Each row of a before or after table is a point. One or more steps were done to the points. Then noise was added and the rows were shuffled. The steps act on columns, c1 being the first. What was done? A step turns or swaps two columns, mirrors them in a line or flattens them onto one, adds a multiple of one to another, or multiplies or shifts one. Angles are multiples of 10 degrees, from the lower column toward the higher: turns from -170 to 170, lines from 10 to 170 but not 90. Use the fewest steps. Two steps may share a column if one is a turn and the other turns, adds or multiplies; they go together, in the order done. Otherwise the lowest column goes first.

Before:
[[ 53 -23]
 [  1  15]
 [  7 -33]
 [ 71  19]
 [ 45 -43]
 [-20  19]
 [  0 -24]
 [ 42 -57]]
After, 8 rows:
[[-38  20]
 [ 89 -44]
 [100 -58]
 [ 40 -33]
 [ 75 -23]
 [ 23 -23]
 [ 53  19]
 [-14  16]]
Steps: add -1 times c2 to c1

Before (8 x 4):
[[ 16 -10 -80 -11]
 [ 32  -6  33 -25]
 [ 77  20 -72  97]
 [-46  21  27 -61]
 [  4 -37 -75   8]
 [  4  16 -38 -33]
 [ 31  39  -2 -57]
 [ 32  21  38 -50]]
After, 8 rows:
[[ 96  93 -40  38]
 [ 40 -10 -72 -11]
 [ 23 -23  45  -8]
 [ 17 -50  48  13]
 [ 30 -63  11  27]
 [-52 -63   9   9]
 [ 18 -38 -34  10]
 [ 29  13 -69 -35]]
Steps: turn c1 and c3 by 20 degrees; mirror c2 and c4 in the line at 50 degrees

Before (11 x 9):
[[  10   31  -58    2   41   -6   29  -13   -3]
 [   2  -35  -13   -4   53    8   17   52  -61]
 [  34  -18  -19    3  -64  -46   -8   11  -17]
 [   5   45    6   -2    9    8    8   -2  -34]
 [   1   -8   34   13  -32 -101    2  -36   32]
 [  27  -11   35   42  -20  -27   23  -15   80]
 [ -11  -26   -5   68  -31  -34   -6  -21   23]
 [ -35  -33  -38  -45   23   45   25   28  -37]
 [  23  -46  -31  -26    7   27   25  -24  -93]
 [   6   46  -41  -29   59   37  -44  -34  -30]
 [  25  -56  -29  -14   34   21    3   22  -14]]
After, 11 rows:
[[ -31  -56  -13  -25    4  -11   35   21  -19]
 [ -16    4   14   64   22   34  -20  -15  103]
 [  22    0   -1  104   -7   28  -31  -20   31]
 [  -8   40    2  -12    7   -4    9   -3  -44]
 [  17  -48  -17  -69   24  -56   21   26  -48]
 [ -17  -16   -8   -7   -9   55  -63   12  -22]
 [  -7   29  -22   13   28    8   42  -13   -3]
 [ -18   36  -17    7  -44  -34   59  -35  -40]
 [  35   -3   15   68    3   94  -34  -38   42]
 [ -30  -51  -13   28   25  -18    8  -23 -120]
 [  -5  -33   -6  -68   16   -6   55   52  -80]]
Steps: turn c1 and c6 by 160 degrees; turn c2 and c4 by -20 degrees; add -1.5 times c8 to c4; multiply c3 by 0.4; swap c5 and c7; multiply c9 by 1.3
